Each row is a point. To make a cloud, some directions were put in groups of two or more. Within a group, all points are equally far from the middle, so they leave a hole (a ring in 2 directions, a hollow ball in 3). The other directions are filled evenly. Then the cloud was stretched, turned, moved and blurred a little. Count the holes, and give their numbers of directions, smallest first.

Cloud (20 x 3)
0:  0.003 -0.010  0.011
1:  0.035 -0.016  0.012
2: -0.043  0.017  0.008
3: -0.030  0.042 -0.035
4: -0.002  0.027  0.044
5: -0.026  0.014 -0.024
6: -0.036  0.050 -0.035
7: -0.034 -0.003 -0.021
8: -0.018  0.041 -0.020
9:  0.001  0.027 -0.043
10: -0.024 -0.019 -0.015
11: -0.019  0.036 -0.004
12:  0.005 -0.022  0.050
13: -0.026  0.035 -0.002
14: -0.031  0.024  0.032
15: -0.013  0.072 -0.015
16: -0.005  0.001 -0.024
17: -0.031  0.034 -0.045
18: -0.046  0.039  0.007
19:  0.007  0.032 -0.028
Holes: 0

Cloud (21 x 3)
0: -0.039 -0.030  0.009
1: -0.007 -0.042 -0.043
2: -0.023 -0.046 -0.021
3: -0.010 -0.033 -0.051
4: -0.017 -0.024  0.024
5:  0.016  0.032 -0.001
6: -0.037 -0.035 -0.022
7:  0.008  0.036 -0.029
8:  0.016  0.014 -0.052
9:  0.019 -0.019  0.011
10: -0.016 -0.045 -0.036
11:  0.035  0.013 -0.015
12:  0.003 -0.026 -0.056
13:  0.027  0.023 -0.034
14: -0.010 -0.003  0.030
15:  0.017 -0.030 -0.052
16:  0.001 -0.016 -0.059
17:  0.022  0.027 -0.034
18: -0.032  0.019  0.024
19:  0.028  0.007  0.004
20: -0.006  0.039 -0.026
Holes: 1 (3)

Cloud (31 x 4)
0: -0.008  0.025 -0.033 -0.017
1:  0.013 -0.019  0.023 -0.029
2: -0.004 -0.037 -0.018 -0.024
3:  0.020 -0.015 -0.018 -0.016
4: -0.024 -0.042 -0.018 -0.037
5: -0.043  0.008 -0.001  0.003
6: -0.030 -0.006  0.010 -0.053
7:  0.007  0.009  0.038 -0.006
8: -0.022 -0.060  0.020 -0.020
9:  0.020  0.057 -0.014 -0.017
10: -0.018  0.023  0.002 -0.054
11: -0.029  0.065 -0.006 -0.026
12:  0.036  0.033 -0.007 -0.012
13: -0.014 -0.043  0.020 -0.016
14:  0.020 -0.056  0.017  0.026
15: -0.032  0.022  0.046  0.009
16: -0.001 -0.014 -0.010 -0.016
17: -0.059  0.001  0.011 -0.002
18: -0.031  0.001  0.017 -0.049
19: -0.002  0.010 -0.050 -0.040
20: -0.008 -0.064  0.014 -0.032
21: -0.041 -0.039  0.031  0.007
22:  0.017  0.032  0.007  0.030
23:  0.021  0.035  0.018  0.009
24:  0.016  0.064 -0.013 -0.039
25: -0.027  0.000  0.056  0.004
26: -0.055 -0.048  0.003  0.004
27:  0.007  0.007 -0.036  0.033
28:  0.035  0.026  0.032 -0.037
29: -0.006 -0.011  0.001 -0.042
30:  0.028  0.030  0.021 -0.014
Holes: 0

Cloud (30 x 4)
0: -0.015 -0.056  0.008  0.023
1: -0.002  0.043  0.001 -0.021
2: -0.040 -0.028  0.015 -0.033
3:  0.016 -0.021  0.007  0.036
4:  0.018 -0.055  0.021 -0.049
5:  0.015  0.013 -0.031  0.026
6: -0.002 -0.044  0.024 -0.043
7:  0.037 -0.027  0.024 -0.002
8:  0.021  0.003  0.017 -0.037
9:  0.014  0.016 -0.034  0.020
10: -0.042  0.033 -0.009 -0.031
11: -0.028 -0.024 -0.066 -0.024
12: -0.020  0.006  0.053 -0.012
13: -0.002  0.010  0.015 -0.043
14: -0.032  0.008 -0.051  0.034
15: -0.013 -0.015 -0.062  0.021
16:  0.017 -0.008 -0.013  0.039
17:  0.033 -0.028  0.026  0.004
18: -0.011  0.030 -0.009 -0.034
19: -0.039 -0.039 -0.034  0.030
20:  0.007 -0.002  0.047 -0.009
21:  0.044 -0.004 -0.024 -0.013
22: -0.022 -0.065 -0.048  0.016
23:  0.008  0.029 -0.001 -0.029
24:  0.011  0.007 -0.045  0.018
25: -0.007  0.015 -0.051 -0.015
26: -0.029 -0.038 -0.018 -0.053
27:  0.008  0.028  0.038 -0.011
28:  0.029  0.007  0.024  0.010
29:  0.006  0.006  0.048 -0.006
Holes: 1 (3)

Cloud (54 x 6)
0: -0.059 -0.044  0.005  0.010 -0.038 -0.011
1:  0.012  0.037 -0.019 -0.003  0.029 -0.019
2:  0.016  0.009 -0.009  0.012 -0.051 -0.010
3: -0.008  0.039 -0.044 -0.021 -0.011 -0.007
4: -0.029  0.003 -0.040 -0.012 -0.048  0.007
5:  0.004 -0.032  0.014 -0.013 -0.017  0.049
6: -0.016 -0.055 -0.021  0.026 -0.036  0.023
7: -0.056  0.027 -0.009  0.001 -0.037  0.023
8: -0.059  0.022 -0.021  0.031 -0.021 -0.038
9: -0.031  0.022 -0.027  0.014  0.037  0.010
10:  0.002  0.028 -0.002  0.022  0.035 -0.038
11:  0.025  0.027  0.022  0.019 -0.004  0.034
12:  0.006  0.022  0.031  0.047 -0.007  0.024
13: -0.007 -0.010  0.013  0.029  0.007  0.051
14: -0.059  0.011 -0.039  0.005 -0.027  0.025
15:  0.035 -0.015  0.008  0.023 -0.008 -0.039
16: -0.015  0.001 -0.038  0.038 -0.039  0.015
17: -0.031 -0.041  0.035  0.034  0.018  0.007
18: -0.030  0.028  0.014  0.017 -0.049  0.026
19: -0.014 -0.006  0.050 -0.004 -0.025 -0.040
20: -0.025 -0.045  0.049  0.027 -0.017  0.019
21: -0.063  0.018  0.008  0.002 -0.036  0.016
22:  0.014  0.020 -0.039  0.023 -0.008 -0.022
23: -0.057 -0.020  0.028  0.018  0.027 -0.027
24: -0.031  0.027 -0.038  0.018  0.005 -0.050
25: -0.065  0.016  0.014  0.051  0.003 -0.013
26:  0.012 -0.057  0.011 -0.008 -0.039  0.000
27: -0.028  0.051 -0.019 -0.019  0.020 -0.005
28: -0.032  0.003 -0.054  0.037 -0.004 -0.014
29: -0.052  0.000  0.019 -0.001 -0.012  0.045
30: -0.064 -0.036  0.013  0.030 -0.028 -0.029
31: -0.005 -0.003  0.038  0.007  0.040 -0.036
32: -0.063 -0.023 -0.035  0.030 -0.028 -0.020
33:  0.022 -0.013  0.005  0.033  0.014 -0.044
34: -0.041  0.015 -0.041 -0.027 -0.023  0.012
35: -0.048 -0.009 -0.034  0.041 -0.001  0.027
36: -0.024 -0.011  0.003  0.037 -0.055  0.030
37: -0.034 -0.012  0.036  0.003 -0.032 -0.045
38:  0.039  0.003  0.001 -0.017  0.018  0.003
39:  0.013  0.011  0.052 -0.002  0.023 -0.024
40:  0.015 -0.001  0.004 -0.022 -0.019  0.048
41: -0.029 -0.050 -0.003 -0.018  0.013  0.015
42: -0.010 -0.001  0.002  0.066 -0.001  0.001
43:  0.018 -0.035  0.044  0.014 -0.036  0.009
44:  0.015 -0.011  0.039  0.041 -0.025 -0.029
45: -0.047 -0.031  0.013  0.022 -0.005 -0.062
46:  0.004  0.030  0.014  0.048  0.009 -0.027
47: -0.006  0.016 -0.036  0.016 -0.030 -0.040
48: -0.001 -0.045 -0.029  0.026 -0.023 -0.038
49: -0.054  0.015 -0.029 -0.026 -0.011  0.015
50:  0.001 -0.048  0.048  0.019  0.011 -0.023
51:  0.014 -0.029  0.056 -0.001 -0.022 -0.015
52:  0.024  0.008  0.032  0.024 -0.027  0.032
53:  0.042  0.009 -0.014 -0.016 -0.007 -0.001
Holes: 1 (6)

Cloud (50 x 6)
0: -0.016  0.014  0.015  0.052  0.060  0.000
1:  0.003  0.023  0.027  0.035  0.058 -0.003
2:  0.001 -0.051 -0.017 -0.035  0.019  0.032
3:  0.026 -0.044  0.044  0.055  0.023 -0.008
4:  0.050  0.031 -0.004 -0.013  0.022  0.061
5:  0.022  0.003  0.045 -0.020  0.009 -0.024
6:  0.001 -0.011  0.012  0.037  0.003  0.035
7: -0.035  0.019  0.040  0.041  0.035  0.029
8: -0.025  0.027 -0.023 -0.059 -0.009  0.042
9:  0.032 -0.025  0.041 -0.028 -0.016  0.018
10:  0.023 -0.045  0.016  0.014  0.029 -0.016
11:  0.032  0.005  0.038 -0.049  0.011 -0.006
12:  0.000 -0.010 -0.051  0.031  0.011  0.041
13:  0.037 -0.020  0.027 -0.052 -0.004  0.005
14:  0.006 -0.024 -0.004  0.021  0.014  0.045
15:  0.004  0.036 -0.016 -0.058  0.015  0.043
16:  0.039  0.022 -0.025  0.000  0.009  0.047
17:  0.002  0.012  0.011  0.010  0.009 -0.023
18:  0.008  0.020 -0.031 -0.024  0.046  0.027
19:  0.034  0.004  0.033 -0.005  0.027  0.062
20:  0.050 -0.020  0.029  0.023  0.004  0.019
21: -0.032 -0.011  0.024  0.018  0.042 -0.018
22: -0.008 -0.047  0.038  0.004 -0.008  0.000
23: -0.032 -0.011 -0.013 -0.007  0.003 -0.015
24: -0.018  0.022  0.048  0.043 -0.008  0.012
25:  0.043  0.021 -0.024 -0.043  0.020  0.004
26:  0.052 -0.034 -0.016 -0.052 -0.012  0.022
27:  0.014 -0.010  0.022 -0.062 -0.007  0.000
28:  0.026 -0.028  0.020 -0.032 -0.017 -0.015
29:  0.040  0.011  0.023 -0.029  0.034 -0.009
30:  0.067 -0.008  0.020 -0.004  0.021  0.045
31:  0.009 -0.031  0.047 -0.033 -0.021  0.013
32:  0.043 -0.020  0.005  0.037  0.007  0.025
33: -0.008  0.002  0.027  0.046  0.026  0.038
34:  0.005 -0.049  0.046  0.040  0.040  0.004
35: -0.007 -0.047 -0.002 -0.044 -0.009  0.038
36:  0.005  0.003  0.003 -0.069 -0.025 -0.004
37:  0.063 -0.015 -0.003  0.024 -0.024  0.014
38:  0.033  0.030  0.013 -0.020 -0.011  0.054
39: -0.034  0.002 -0.009 -0.012  0.039  0.012
40:  0.029 -0.011 -0.003 -0.021  0.022 -0.016
41:  0.030 -0.002  0.027  0.021  0.029 -0.039
42:  0.000  0.036  0.019 -0.018  0.031  0.028
43:  0.053  0.011 -0.031 -0.003  0.038  0.067
44: -0.043 -0.021 -0.007 -0.013  0.019 -0.008
45: -0.029  0.015 -0.027 -0.057 -0.014  0.024
46: -0.027 -0.043 -0.025 -0.028  0.017 -0.002
47:  0.007  0.010  0.010  0.009 -0.002 -0.030
48:  0.019 -0.031  0.048  0.017  0.002 -0.039
49:  0.041  0.040  0.000  0.000  0.004  0.013
Holes: 1 (2)
